Rows are points. The points of each table are mixes of a few directions, plus a little noise. How many directions does each table use, and how many do they share? Where both have some left over, give the other angles between the two spaces (their principal angles), to ten degrees, smallest first.
In the rows, zero is written as 128.

First, 4 rows:
[[119 122]
 [175 160]
 [ 52  75]
 [169 154]]
Second:
[[138 162]
 [113  75]
 [131 136]
 [112  73]
 [158 233]
 [116  89]]
Directions: first 1, second 1, shared 0; angles 40

First:
[[141 149 177 165 112  60]
 [109 130 149 151 121 145]
 [148 129 109  88 154  99]
 [133 113  56 129  70 179]
 [144  90 145 150 156 178]
 [195  63  92 112 170 179]
 [ 82 163 175 119 154  99]
 [101 129 161 135 154 149]
 [ 99 187  87 101  63  64]]
Second:
[[ 94 170 133 104 123  83]
 [112 149 130 116 126 106]
 [161  88 123 151 134 170]
 [ 95 169 134 104 124  85]
 [224  12 112 194 143 249]
 [117 142 130 120 127 114]
 [122 135 129 125 128 122]
 [101 161 132 109 124  95]]
Directions: first 4, second 1, shared 1

First:
[[111  96  95  85 140  91 112 110 150 122 118]
 [128 164 132 111 117 185 131 119 116 152 173]
 [103  79 102 133 160  90  87 139 166 114  74]
 [ 96  78  86 151 154  73 140 137 142 106 114]
 [167 158 149  98 101 120 170 108 107 129 166]
 [105 113 118 148 137 112 106 130 172 107 106]
 [183 193 161 137 125 201 170 141 117 163 203]
 [162 167 184 142  95 148 123 128 113 126 110]
 [119  77 103 124 161 100 107 147 107 137  84]
 [107 156 149 151  91 161 131 121  91 124 133]]
Second:
[[127 117  88 127 117  91 111 212  88 169 126]
 [123 110 166 135 138 172 109 127 157 155 147]
 [128 125 105 126 122 106 123 165 107 143 124]
 [128 138 176 131 140 173 144  39 173  89 133]
 [127 126 144 130 132 145 127 112 142 126 133]
 [128 143 189 131 144 183 152   7 187  70 133]
 [130 128  86 124 117  86 124 183  91 144 118]
 [128 127 116 127 125 116 125 147 117 136 126]
 [132 139  82 121 116  78 138 158  90 119 111]]
Directions: first 6, second 2, shared 0; angles 40, 50

First (10 x 18):
[[140 123 133 133 103 126 130 141 137 110 107 160 140 110 123 140 138 146]
 [118 110 111  60 153  82 214 194 110 109 149  52 160 118 154 154 175 122]
 [114 143 156 125 146 104 136 104 134 165 190  66  85 193 113  52  99  99]
 [118 146 135 155 151 146  92  79 127 166 157 110  89 166 131  92  82 111]
 [137 139 143 163 103 146  75  90 144 136 111 176 115 135  86 103 115 115]
 [133 121 109 123 117 143 103 132 124 104  77 169 168  83  93 172 173 107]
 [135 134 143 141 102 124 100 111 144 126 116 157 124 134  77 101 137 108]
 [120 129 102 144 175 163 147 132 105 144 148 104 109 128 249 172  65 187]
 [137 130 122 149 104 151  75 104 134 115  80 189 146  99  83 147 151 109]
 [132 106 124  89 129  92 207 194 122 101 142  94 149 115 174 152 146 168]]
Second (8 x 18):
[[124 187 136 126 121 117 125  59  84 187 221 192 211 141 188  90 127 172]
 [129 117 127 129 129 130 128 141 136 117 111 117 113 126 117 135 128 120]
 [124 187 136 126 121 117 124  59  84 187 222 192 211 141 188  90 127 173]
 [128 123 127 128 128 129 128 134 132 123 120 122 120 127 123 132 128 124]
 [131  85 122 129 133 136 131 178 160  85  60  82  68 119  84 156 129  96]
 [128 127 128 128 128 128 128 129 129 127 126 127 126 127 127 129 128 127]
 [128 128 128 128 128 128 128 128 128 128 127 128 127 128 128 128 128 128]
 [131  70 120 130 135 139 132 195 171  70  36  65  47 115  69 166 129  84]]
Directions: first 4, second 1, shared 0; angles 70

First (9 x 32):
[[117 136 122 128 119 122 133 135 137 145 137 118 114 100 119 133 121 129
  129 130 114 105 135 129 128 136 138 124 127 151 144 121]
 [163  89 156 121 124 160 145 146  82  44 149 129 158 172 148  96 167 125
  113 104 170 144  74 112 135 111  87 139 166  69  70 121]
 [154  96 153 104 153 137 148  99 128 115 109 133 147 179 141 149 132 107
  123  88 121 217 117 111 155 151 115 107 102 128 118 151]
 [119 124 129 104 126 113 164 118 159 170 136 101 102  94 115 169 107 112
  128 100  80 145 139 117 154 180 145  95  96 200 166 129]
 [149 129 131 153 157 144  77 109  94  82  87 180 176 212 154  91 149 138
  130 156 187 170 125 144 101  66 106 162 143  32  82 150]
 [102 148 109 141  82 125 137 181 124 128 180  97  95  45 108 104 131 149
  128 151 126   7 117 132 112 123 134 141 170 149 136  86]
 [146  92 153  90 131 131 178 113 140 129 138 103 121 132 129 162 124 102
  118  73  94 186 113 102 167 179 121  91 104 174 136 134]
 [107 145 114 133 107 118 134 147 140 150 148 110 103  76 113 128 118 136
  131 139 114  71 135 131 123 136 143 128 134 157 150 110]
 [ 91 194  85 179 152 105  39 102 147 185  69 181 136 139 126 116 103 155
  154 208 148 104 197 174  76  69 162 165 113  93 152 150]]
Second:
[[101 160 105 136 128 105 112 119 161 188 115 128 105  92 113 149  99 133
  141 149 100 107 168 142 120 136 159 122 104 169 171 131]
 [127 130 126 130 128 127 125 128 130 132 126 128 127 125 128 128 127 129
  130 131 126 125 131 129 128 128 130 128 128 129 130 128]
 [150 103 146 123 125 149 138 141  96  72 140 128 148 157 141 105 154 127
  118 114 157 137  93 119 132 115 101 137 153  87  89 123]
 [189  52 181  92 137 169 177 128  77  24 145 122 169 208 157 114 174 103
  102  60 161 215  54  91 164 139  71 116 151  77  58 135]
 [170  78 163 108 131 159 156 136  87  46 144 126 160 183 148 106 165 116
  111  88 160 172  73 106 145 126  87 128 154  79  72 128]
 [108 153 111 135 129 110 117 120 153 173 117 129 111 101 118 142 107 131
  137 143 106 112 158 139 121 135 152 125 111 159 160 130]
 [128 135 122 150 114 139 108 157  97  90 144 136 139 127 132  87 149 146
  125 153 167  75 110 136 104  88 113 158 170  76  98 112]
 [ 91 167 100 129 137  89 119  98 190 232 102 122  91  81 106 181  79 123
  145 143  67 132 193 140 131 162 178 102  70 213 203 141]
 [ 90 174  95 150 122 102  99 126 160 193 116 131 101  79 110 139  98 143
  143 169 107  76 175 151 107 122 164 133 113 161 172 124]]
Directions: first 3, second 2, shared 2
